Every row gives one point. The last column is the point's height on a tilted bowl or saddle (a function of degree 2), plus a little noise. Along how many of its main directions does it bend up, bend down or stay straight?

Points:
[[  1.8   0.9   0.7   3.4]
 [-10.7  -5.3   1.5   0.5]
 [ -0.7  -1.1  -2.3   1.4]
 [  5.7   2.1   1.7   8.7]
 [  1.3  -3.1   1.1  -0.2]
 [  0.7   3.1  -4.2   5.2]
 [ -6.6  -1.6  -7.7   4.7]
 [ -1.0  -4.7   4.3  -2.1]
 [ -0.4   0.5  -3.2   2.8]
 [ -3.6  -3.4  -4.4   1.5]
 [ -6.0   2.7  -3.0  -0.2]
 [ -1.0  -0.4   6.4   2.4]
 [  0.3   2.2  -2.9   3.8]
 [  4.1   1.1   0.8   5.8]
 [ -1.8   8.4   0.1   2.3]]
Directions: 2 up, 1 down, 0 straight

Points, 24 rows:
[[-2.1 -1.8 -2.7 -3.9  1.6]
 [-0.3 -3.3  2.2  4.7  2.0]
 [-1.8 -1.3 -1.7  0.4  0.5]
 [ 6.9  7.6 -3.8  4.8  6.2]
 [ 4.7 -5.6  0.1  3.6  5.8]
 [-4.8  4.4  4.5  1.1  1.1]
 [ 1.6 -0.4  4.4  1.5  2.1]
 [ 3.7 -2.0 -2.5 -2.6  3.6]
 [-1.8  6.2  0.3 -0.9  2.2]
 [-1.9  7.4 -3.2  2.6  3.4]
 [ 8.7 10.7 -3.3 -1.1 10.8]
 [-2.3 -3.4  3.5 -1.1  1.7]
 [ 3.6  3.9 -1.8  0.7  2.5]
 [ 2.7 -0.5 -2.0 -4.5  3.5]
 [-4.2 -2.4 -6.4  4.3  2.9]
 [-1.9  6.8  9.1  0.9  4.4]
 [-2.1 10.1  2.3  1.5  5.1]
 [ 3.3 -1.6  1.0  3.8  2.5]
 [-0.9 -2.8  1.9  2.7  1.2]
 [-1.8  2.3 -3.6  5.1  1.5]
 [ 1.5  1.6 -1.5  1.5  1.1]
 [ 0.4 -0.1 -4.4  2.9  1.5]
 [-3.4  2.0  1.3 -2.7  0.9]
 [ 4.3 -4.0 -4.8 -0.2  4.5]]
Directions: 4 up, 0 down, 0 straight

Points:
[[ -0.3  -1.3  -4.5   4.0   4.1]
 [  2.3   0.7  -2.7   3.0   2.5]
 [ -1.9  -4.1   0.5   3.1   3.3]
 [ -0.9   0.2  -2.1   6.6   4.2]
 [ -1.3   2.0  -6.2  -1.8   4.8]
 [  2.9   1.5   6.5  -0.3   1.3]
 [ -2.3  -3.6   1.9  -4.3   2.4]
 [  0.5   0.3  -0.6   1.8   1.5]
 [  2.1   4.4  -4.6   7.1   6.3]
 [  5.1  -2.2  -1.0  -2.3   0.6]
 [  1.0   2.6  -1.0   6.2   3.5]
 [ -6.2   1.0   3.3   3.7   2.3]
 [ -6.2   3.2   1.5   2.3   1.9]
 [ -2.8   4.6   3.9  -2.0   1.5]
 [ -4.2  -4.0   5.0 -12.7   8.0]
 [ -1.0  -6.4  -0.7  -1.0   3.3]
 [  0.6   5.0  -1.2   3.0   2.9]
 [ -3.4  -2.1  -3.3   2.1   3.7]
 [  3.8   0.1   3.0   7.8   4.3]
 [  1.8   5.3   1.3   7.2   4.3]
 [  2.5  -4.4   0.7   5.6   3.9]]
Directions: 3 up, 0 down, 1 straight
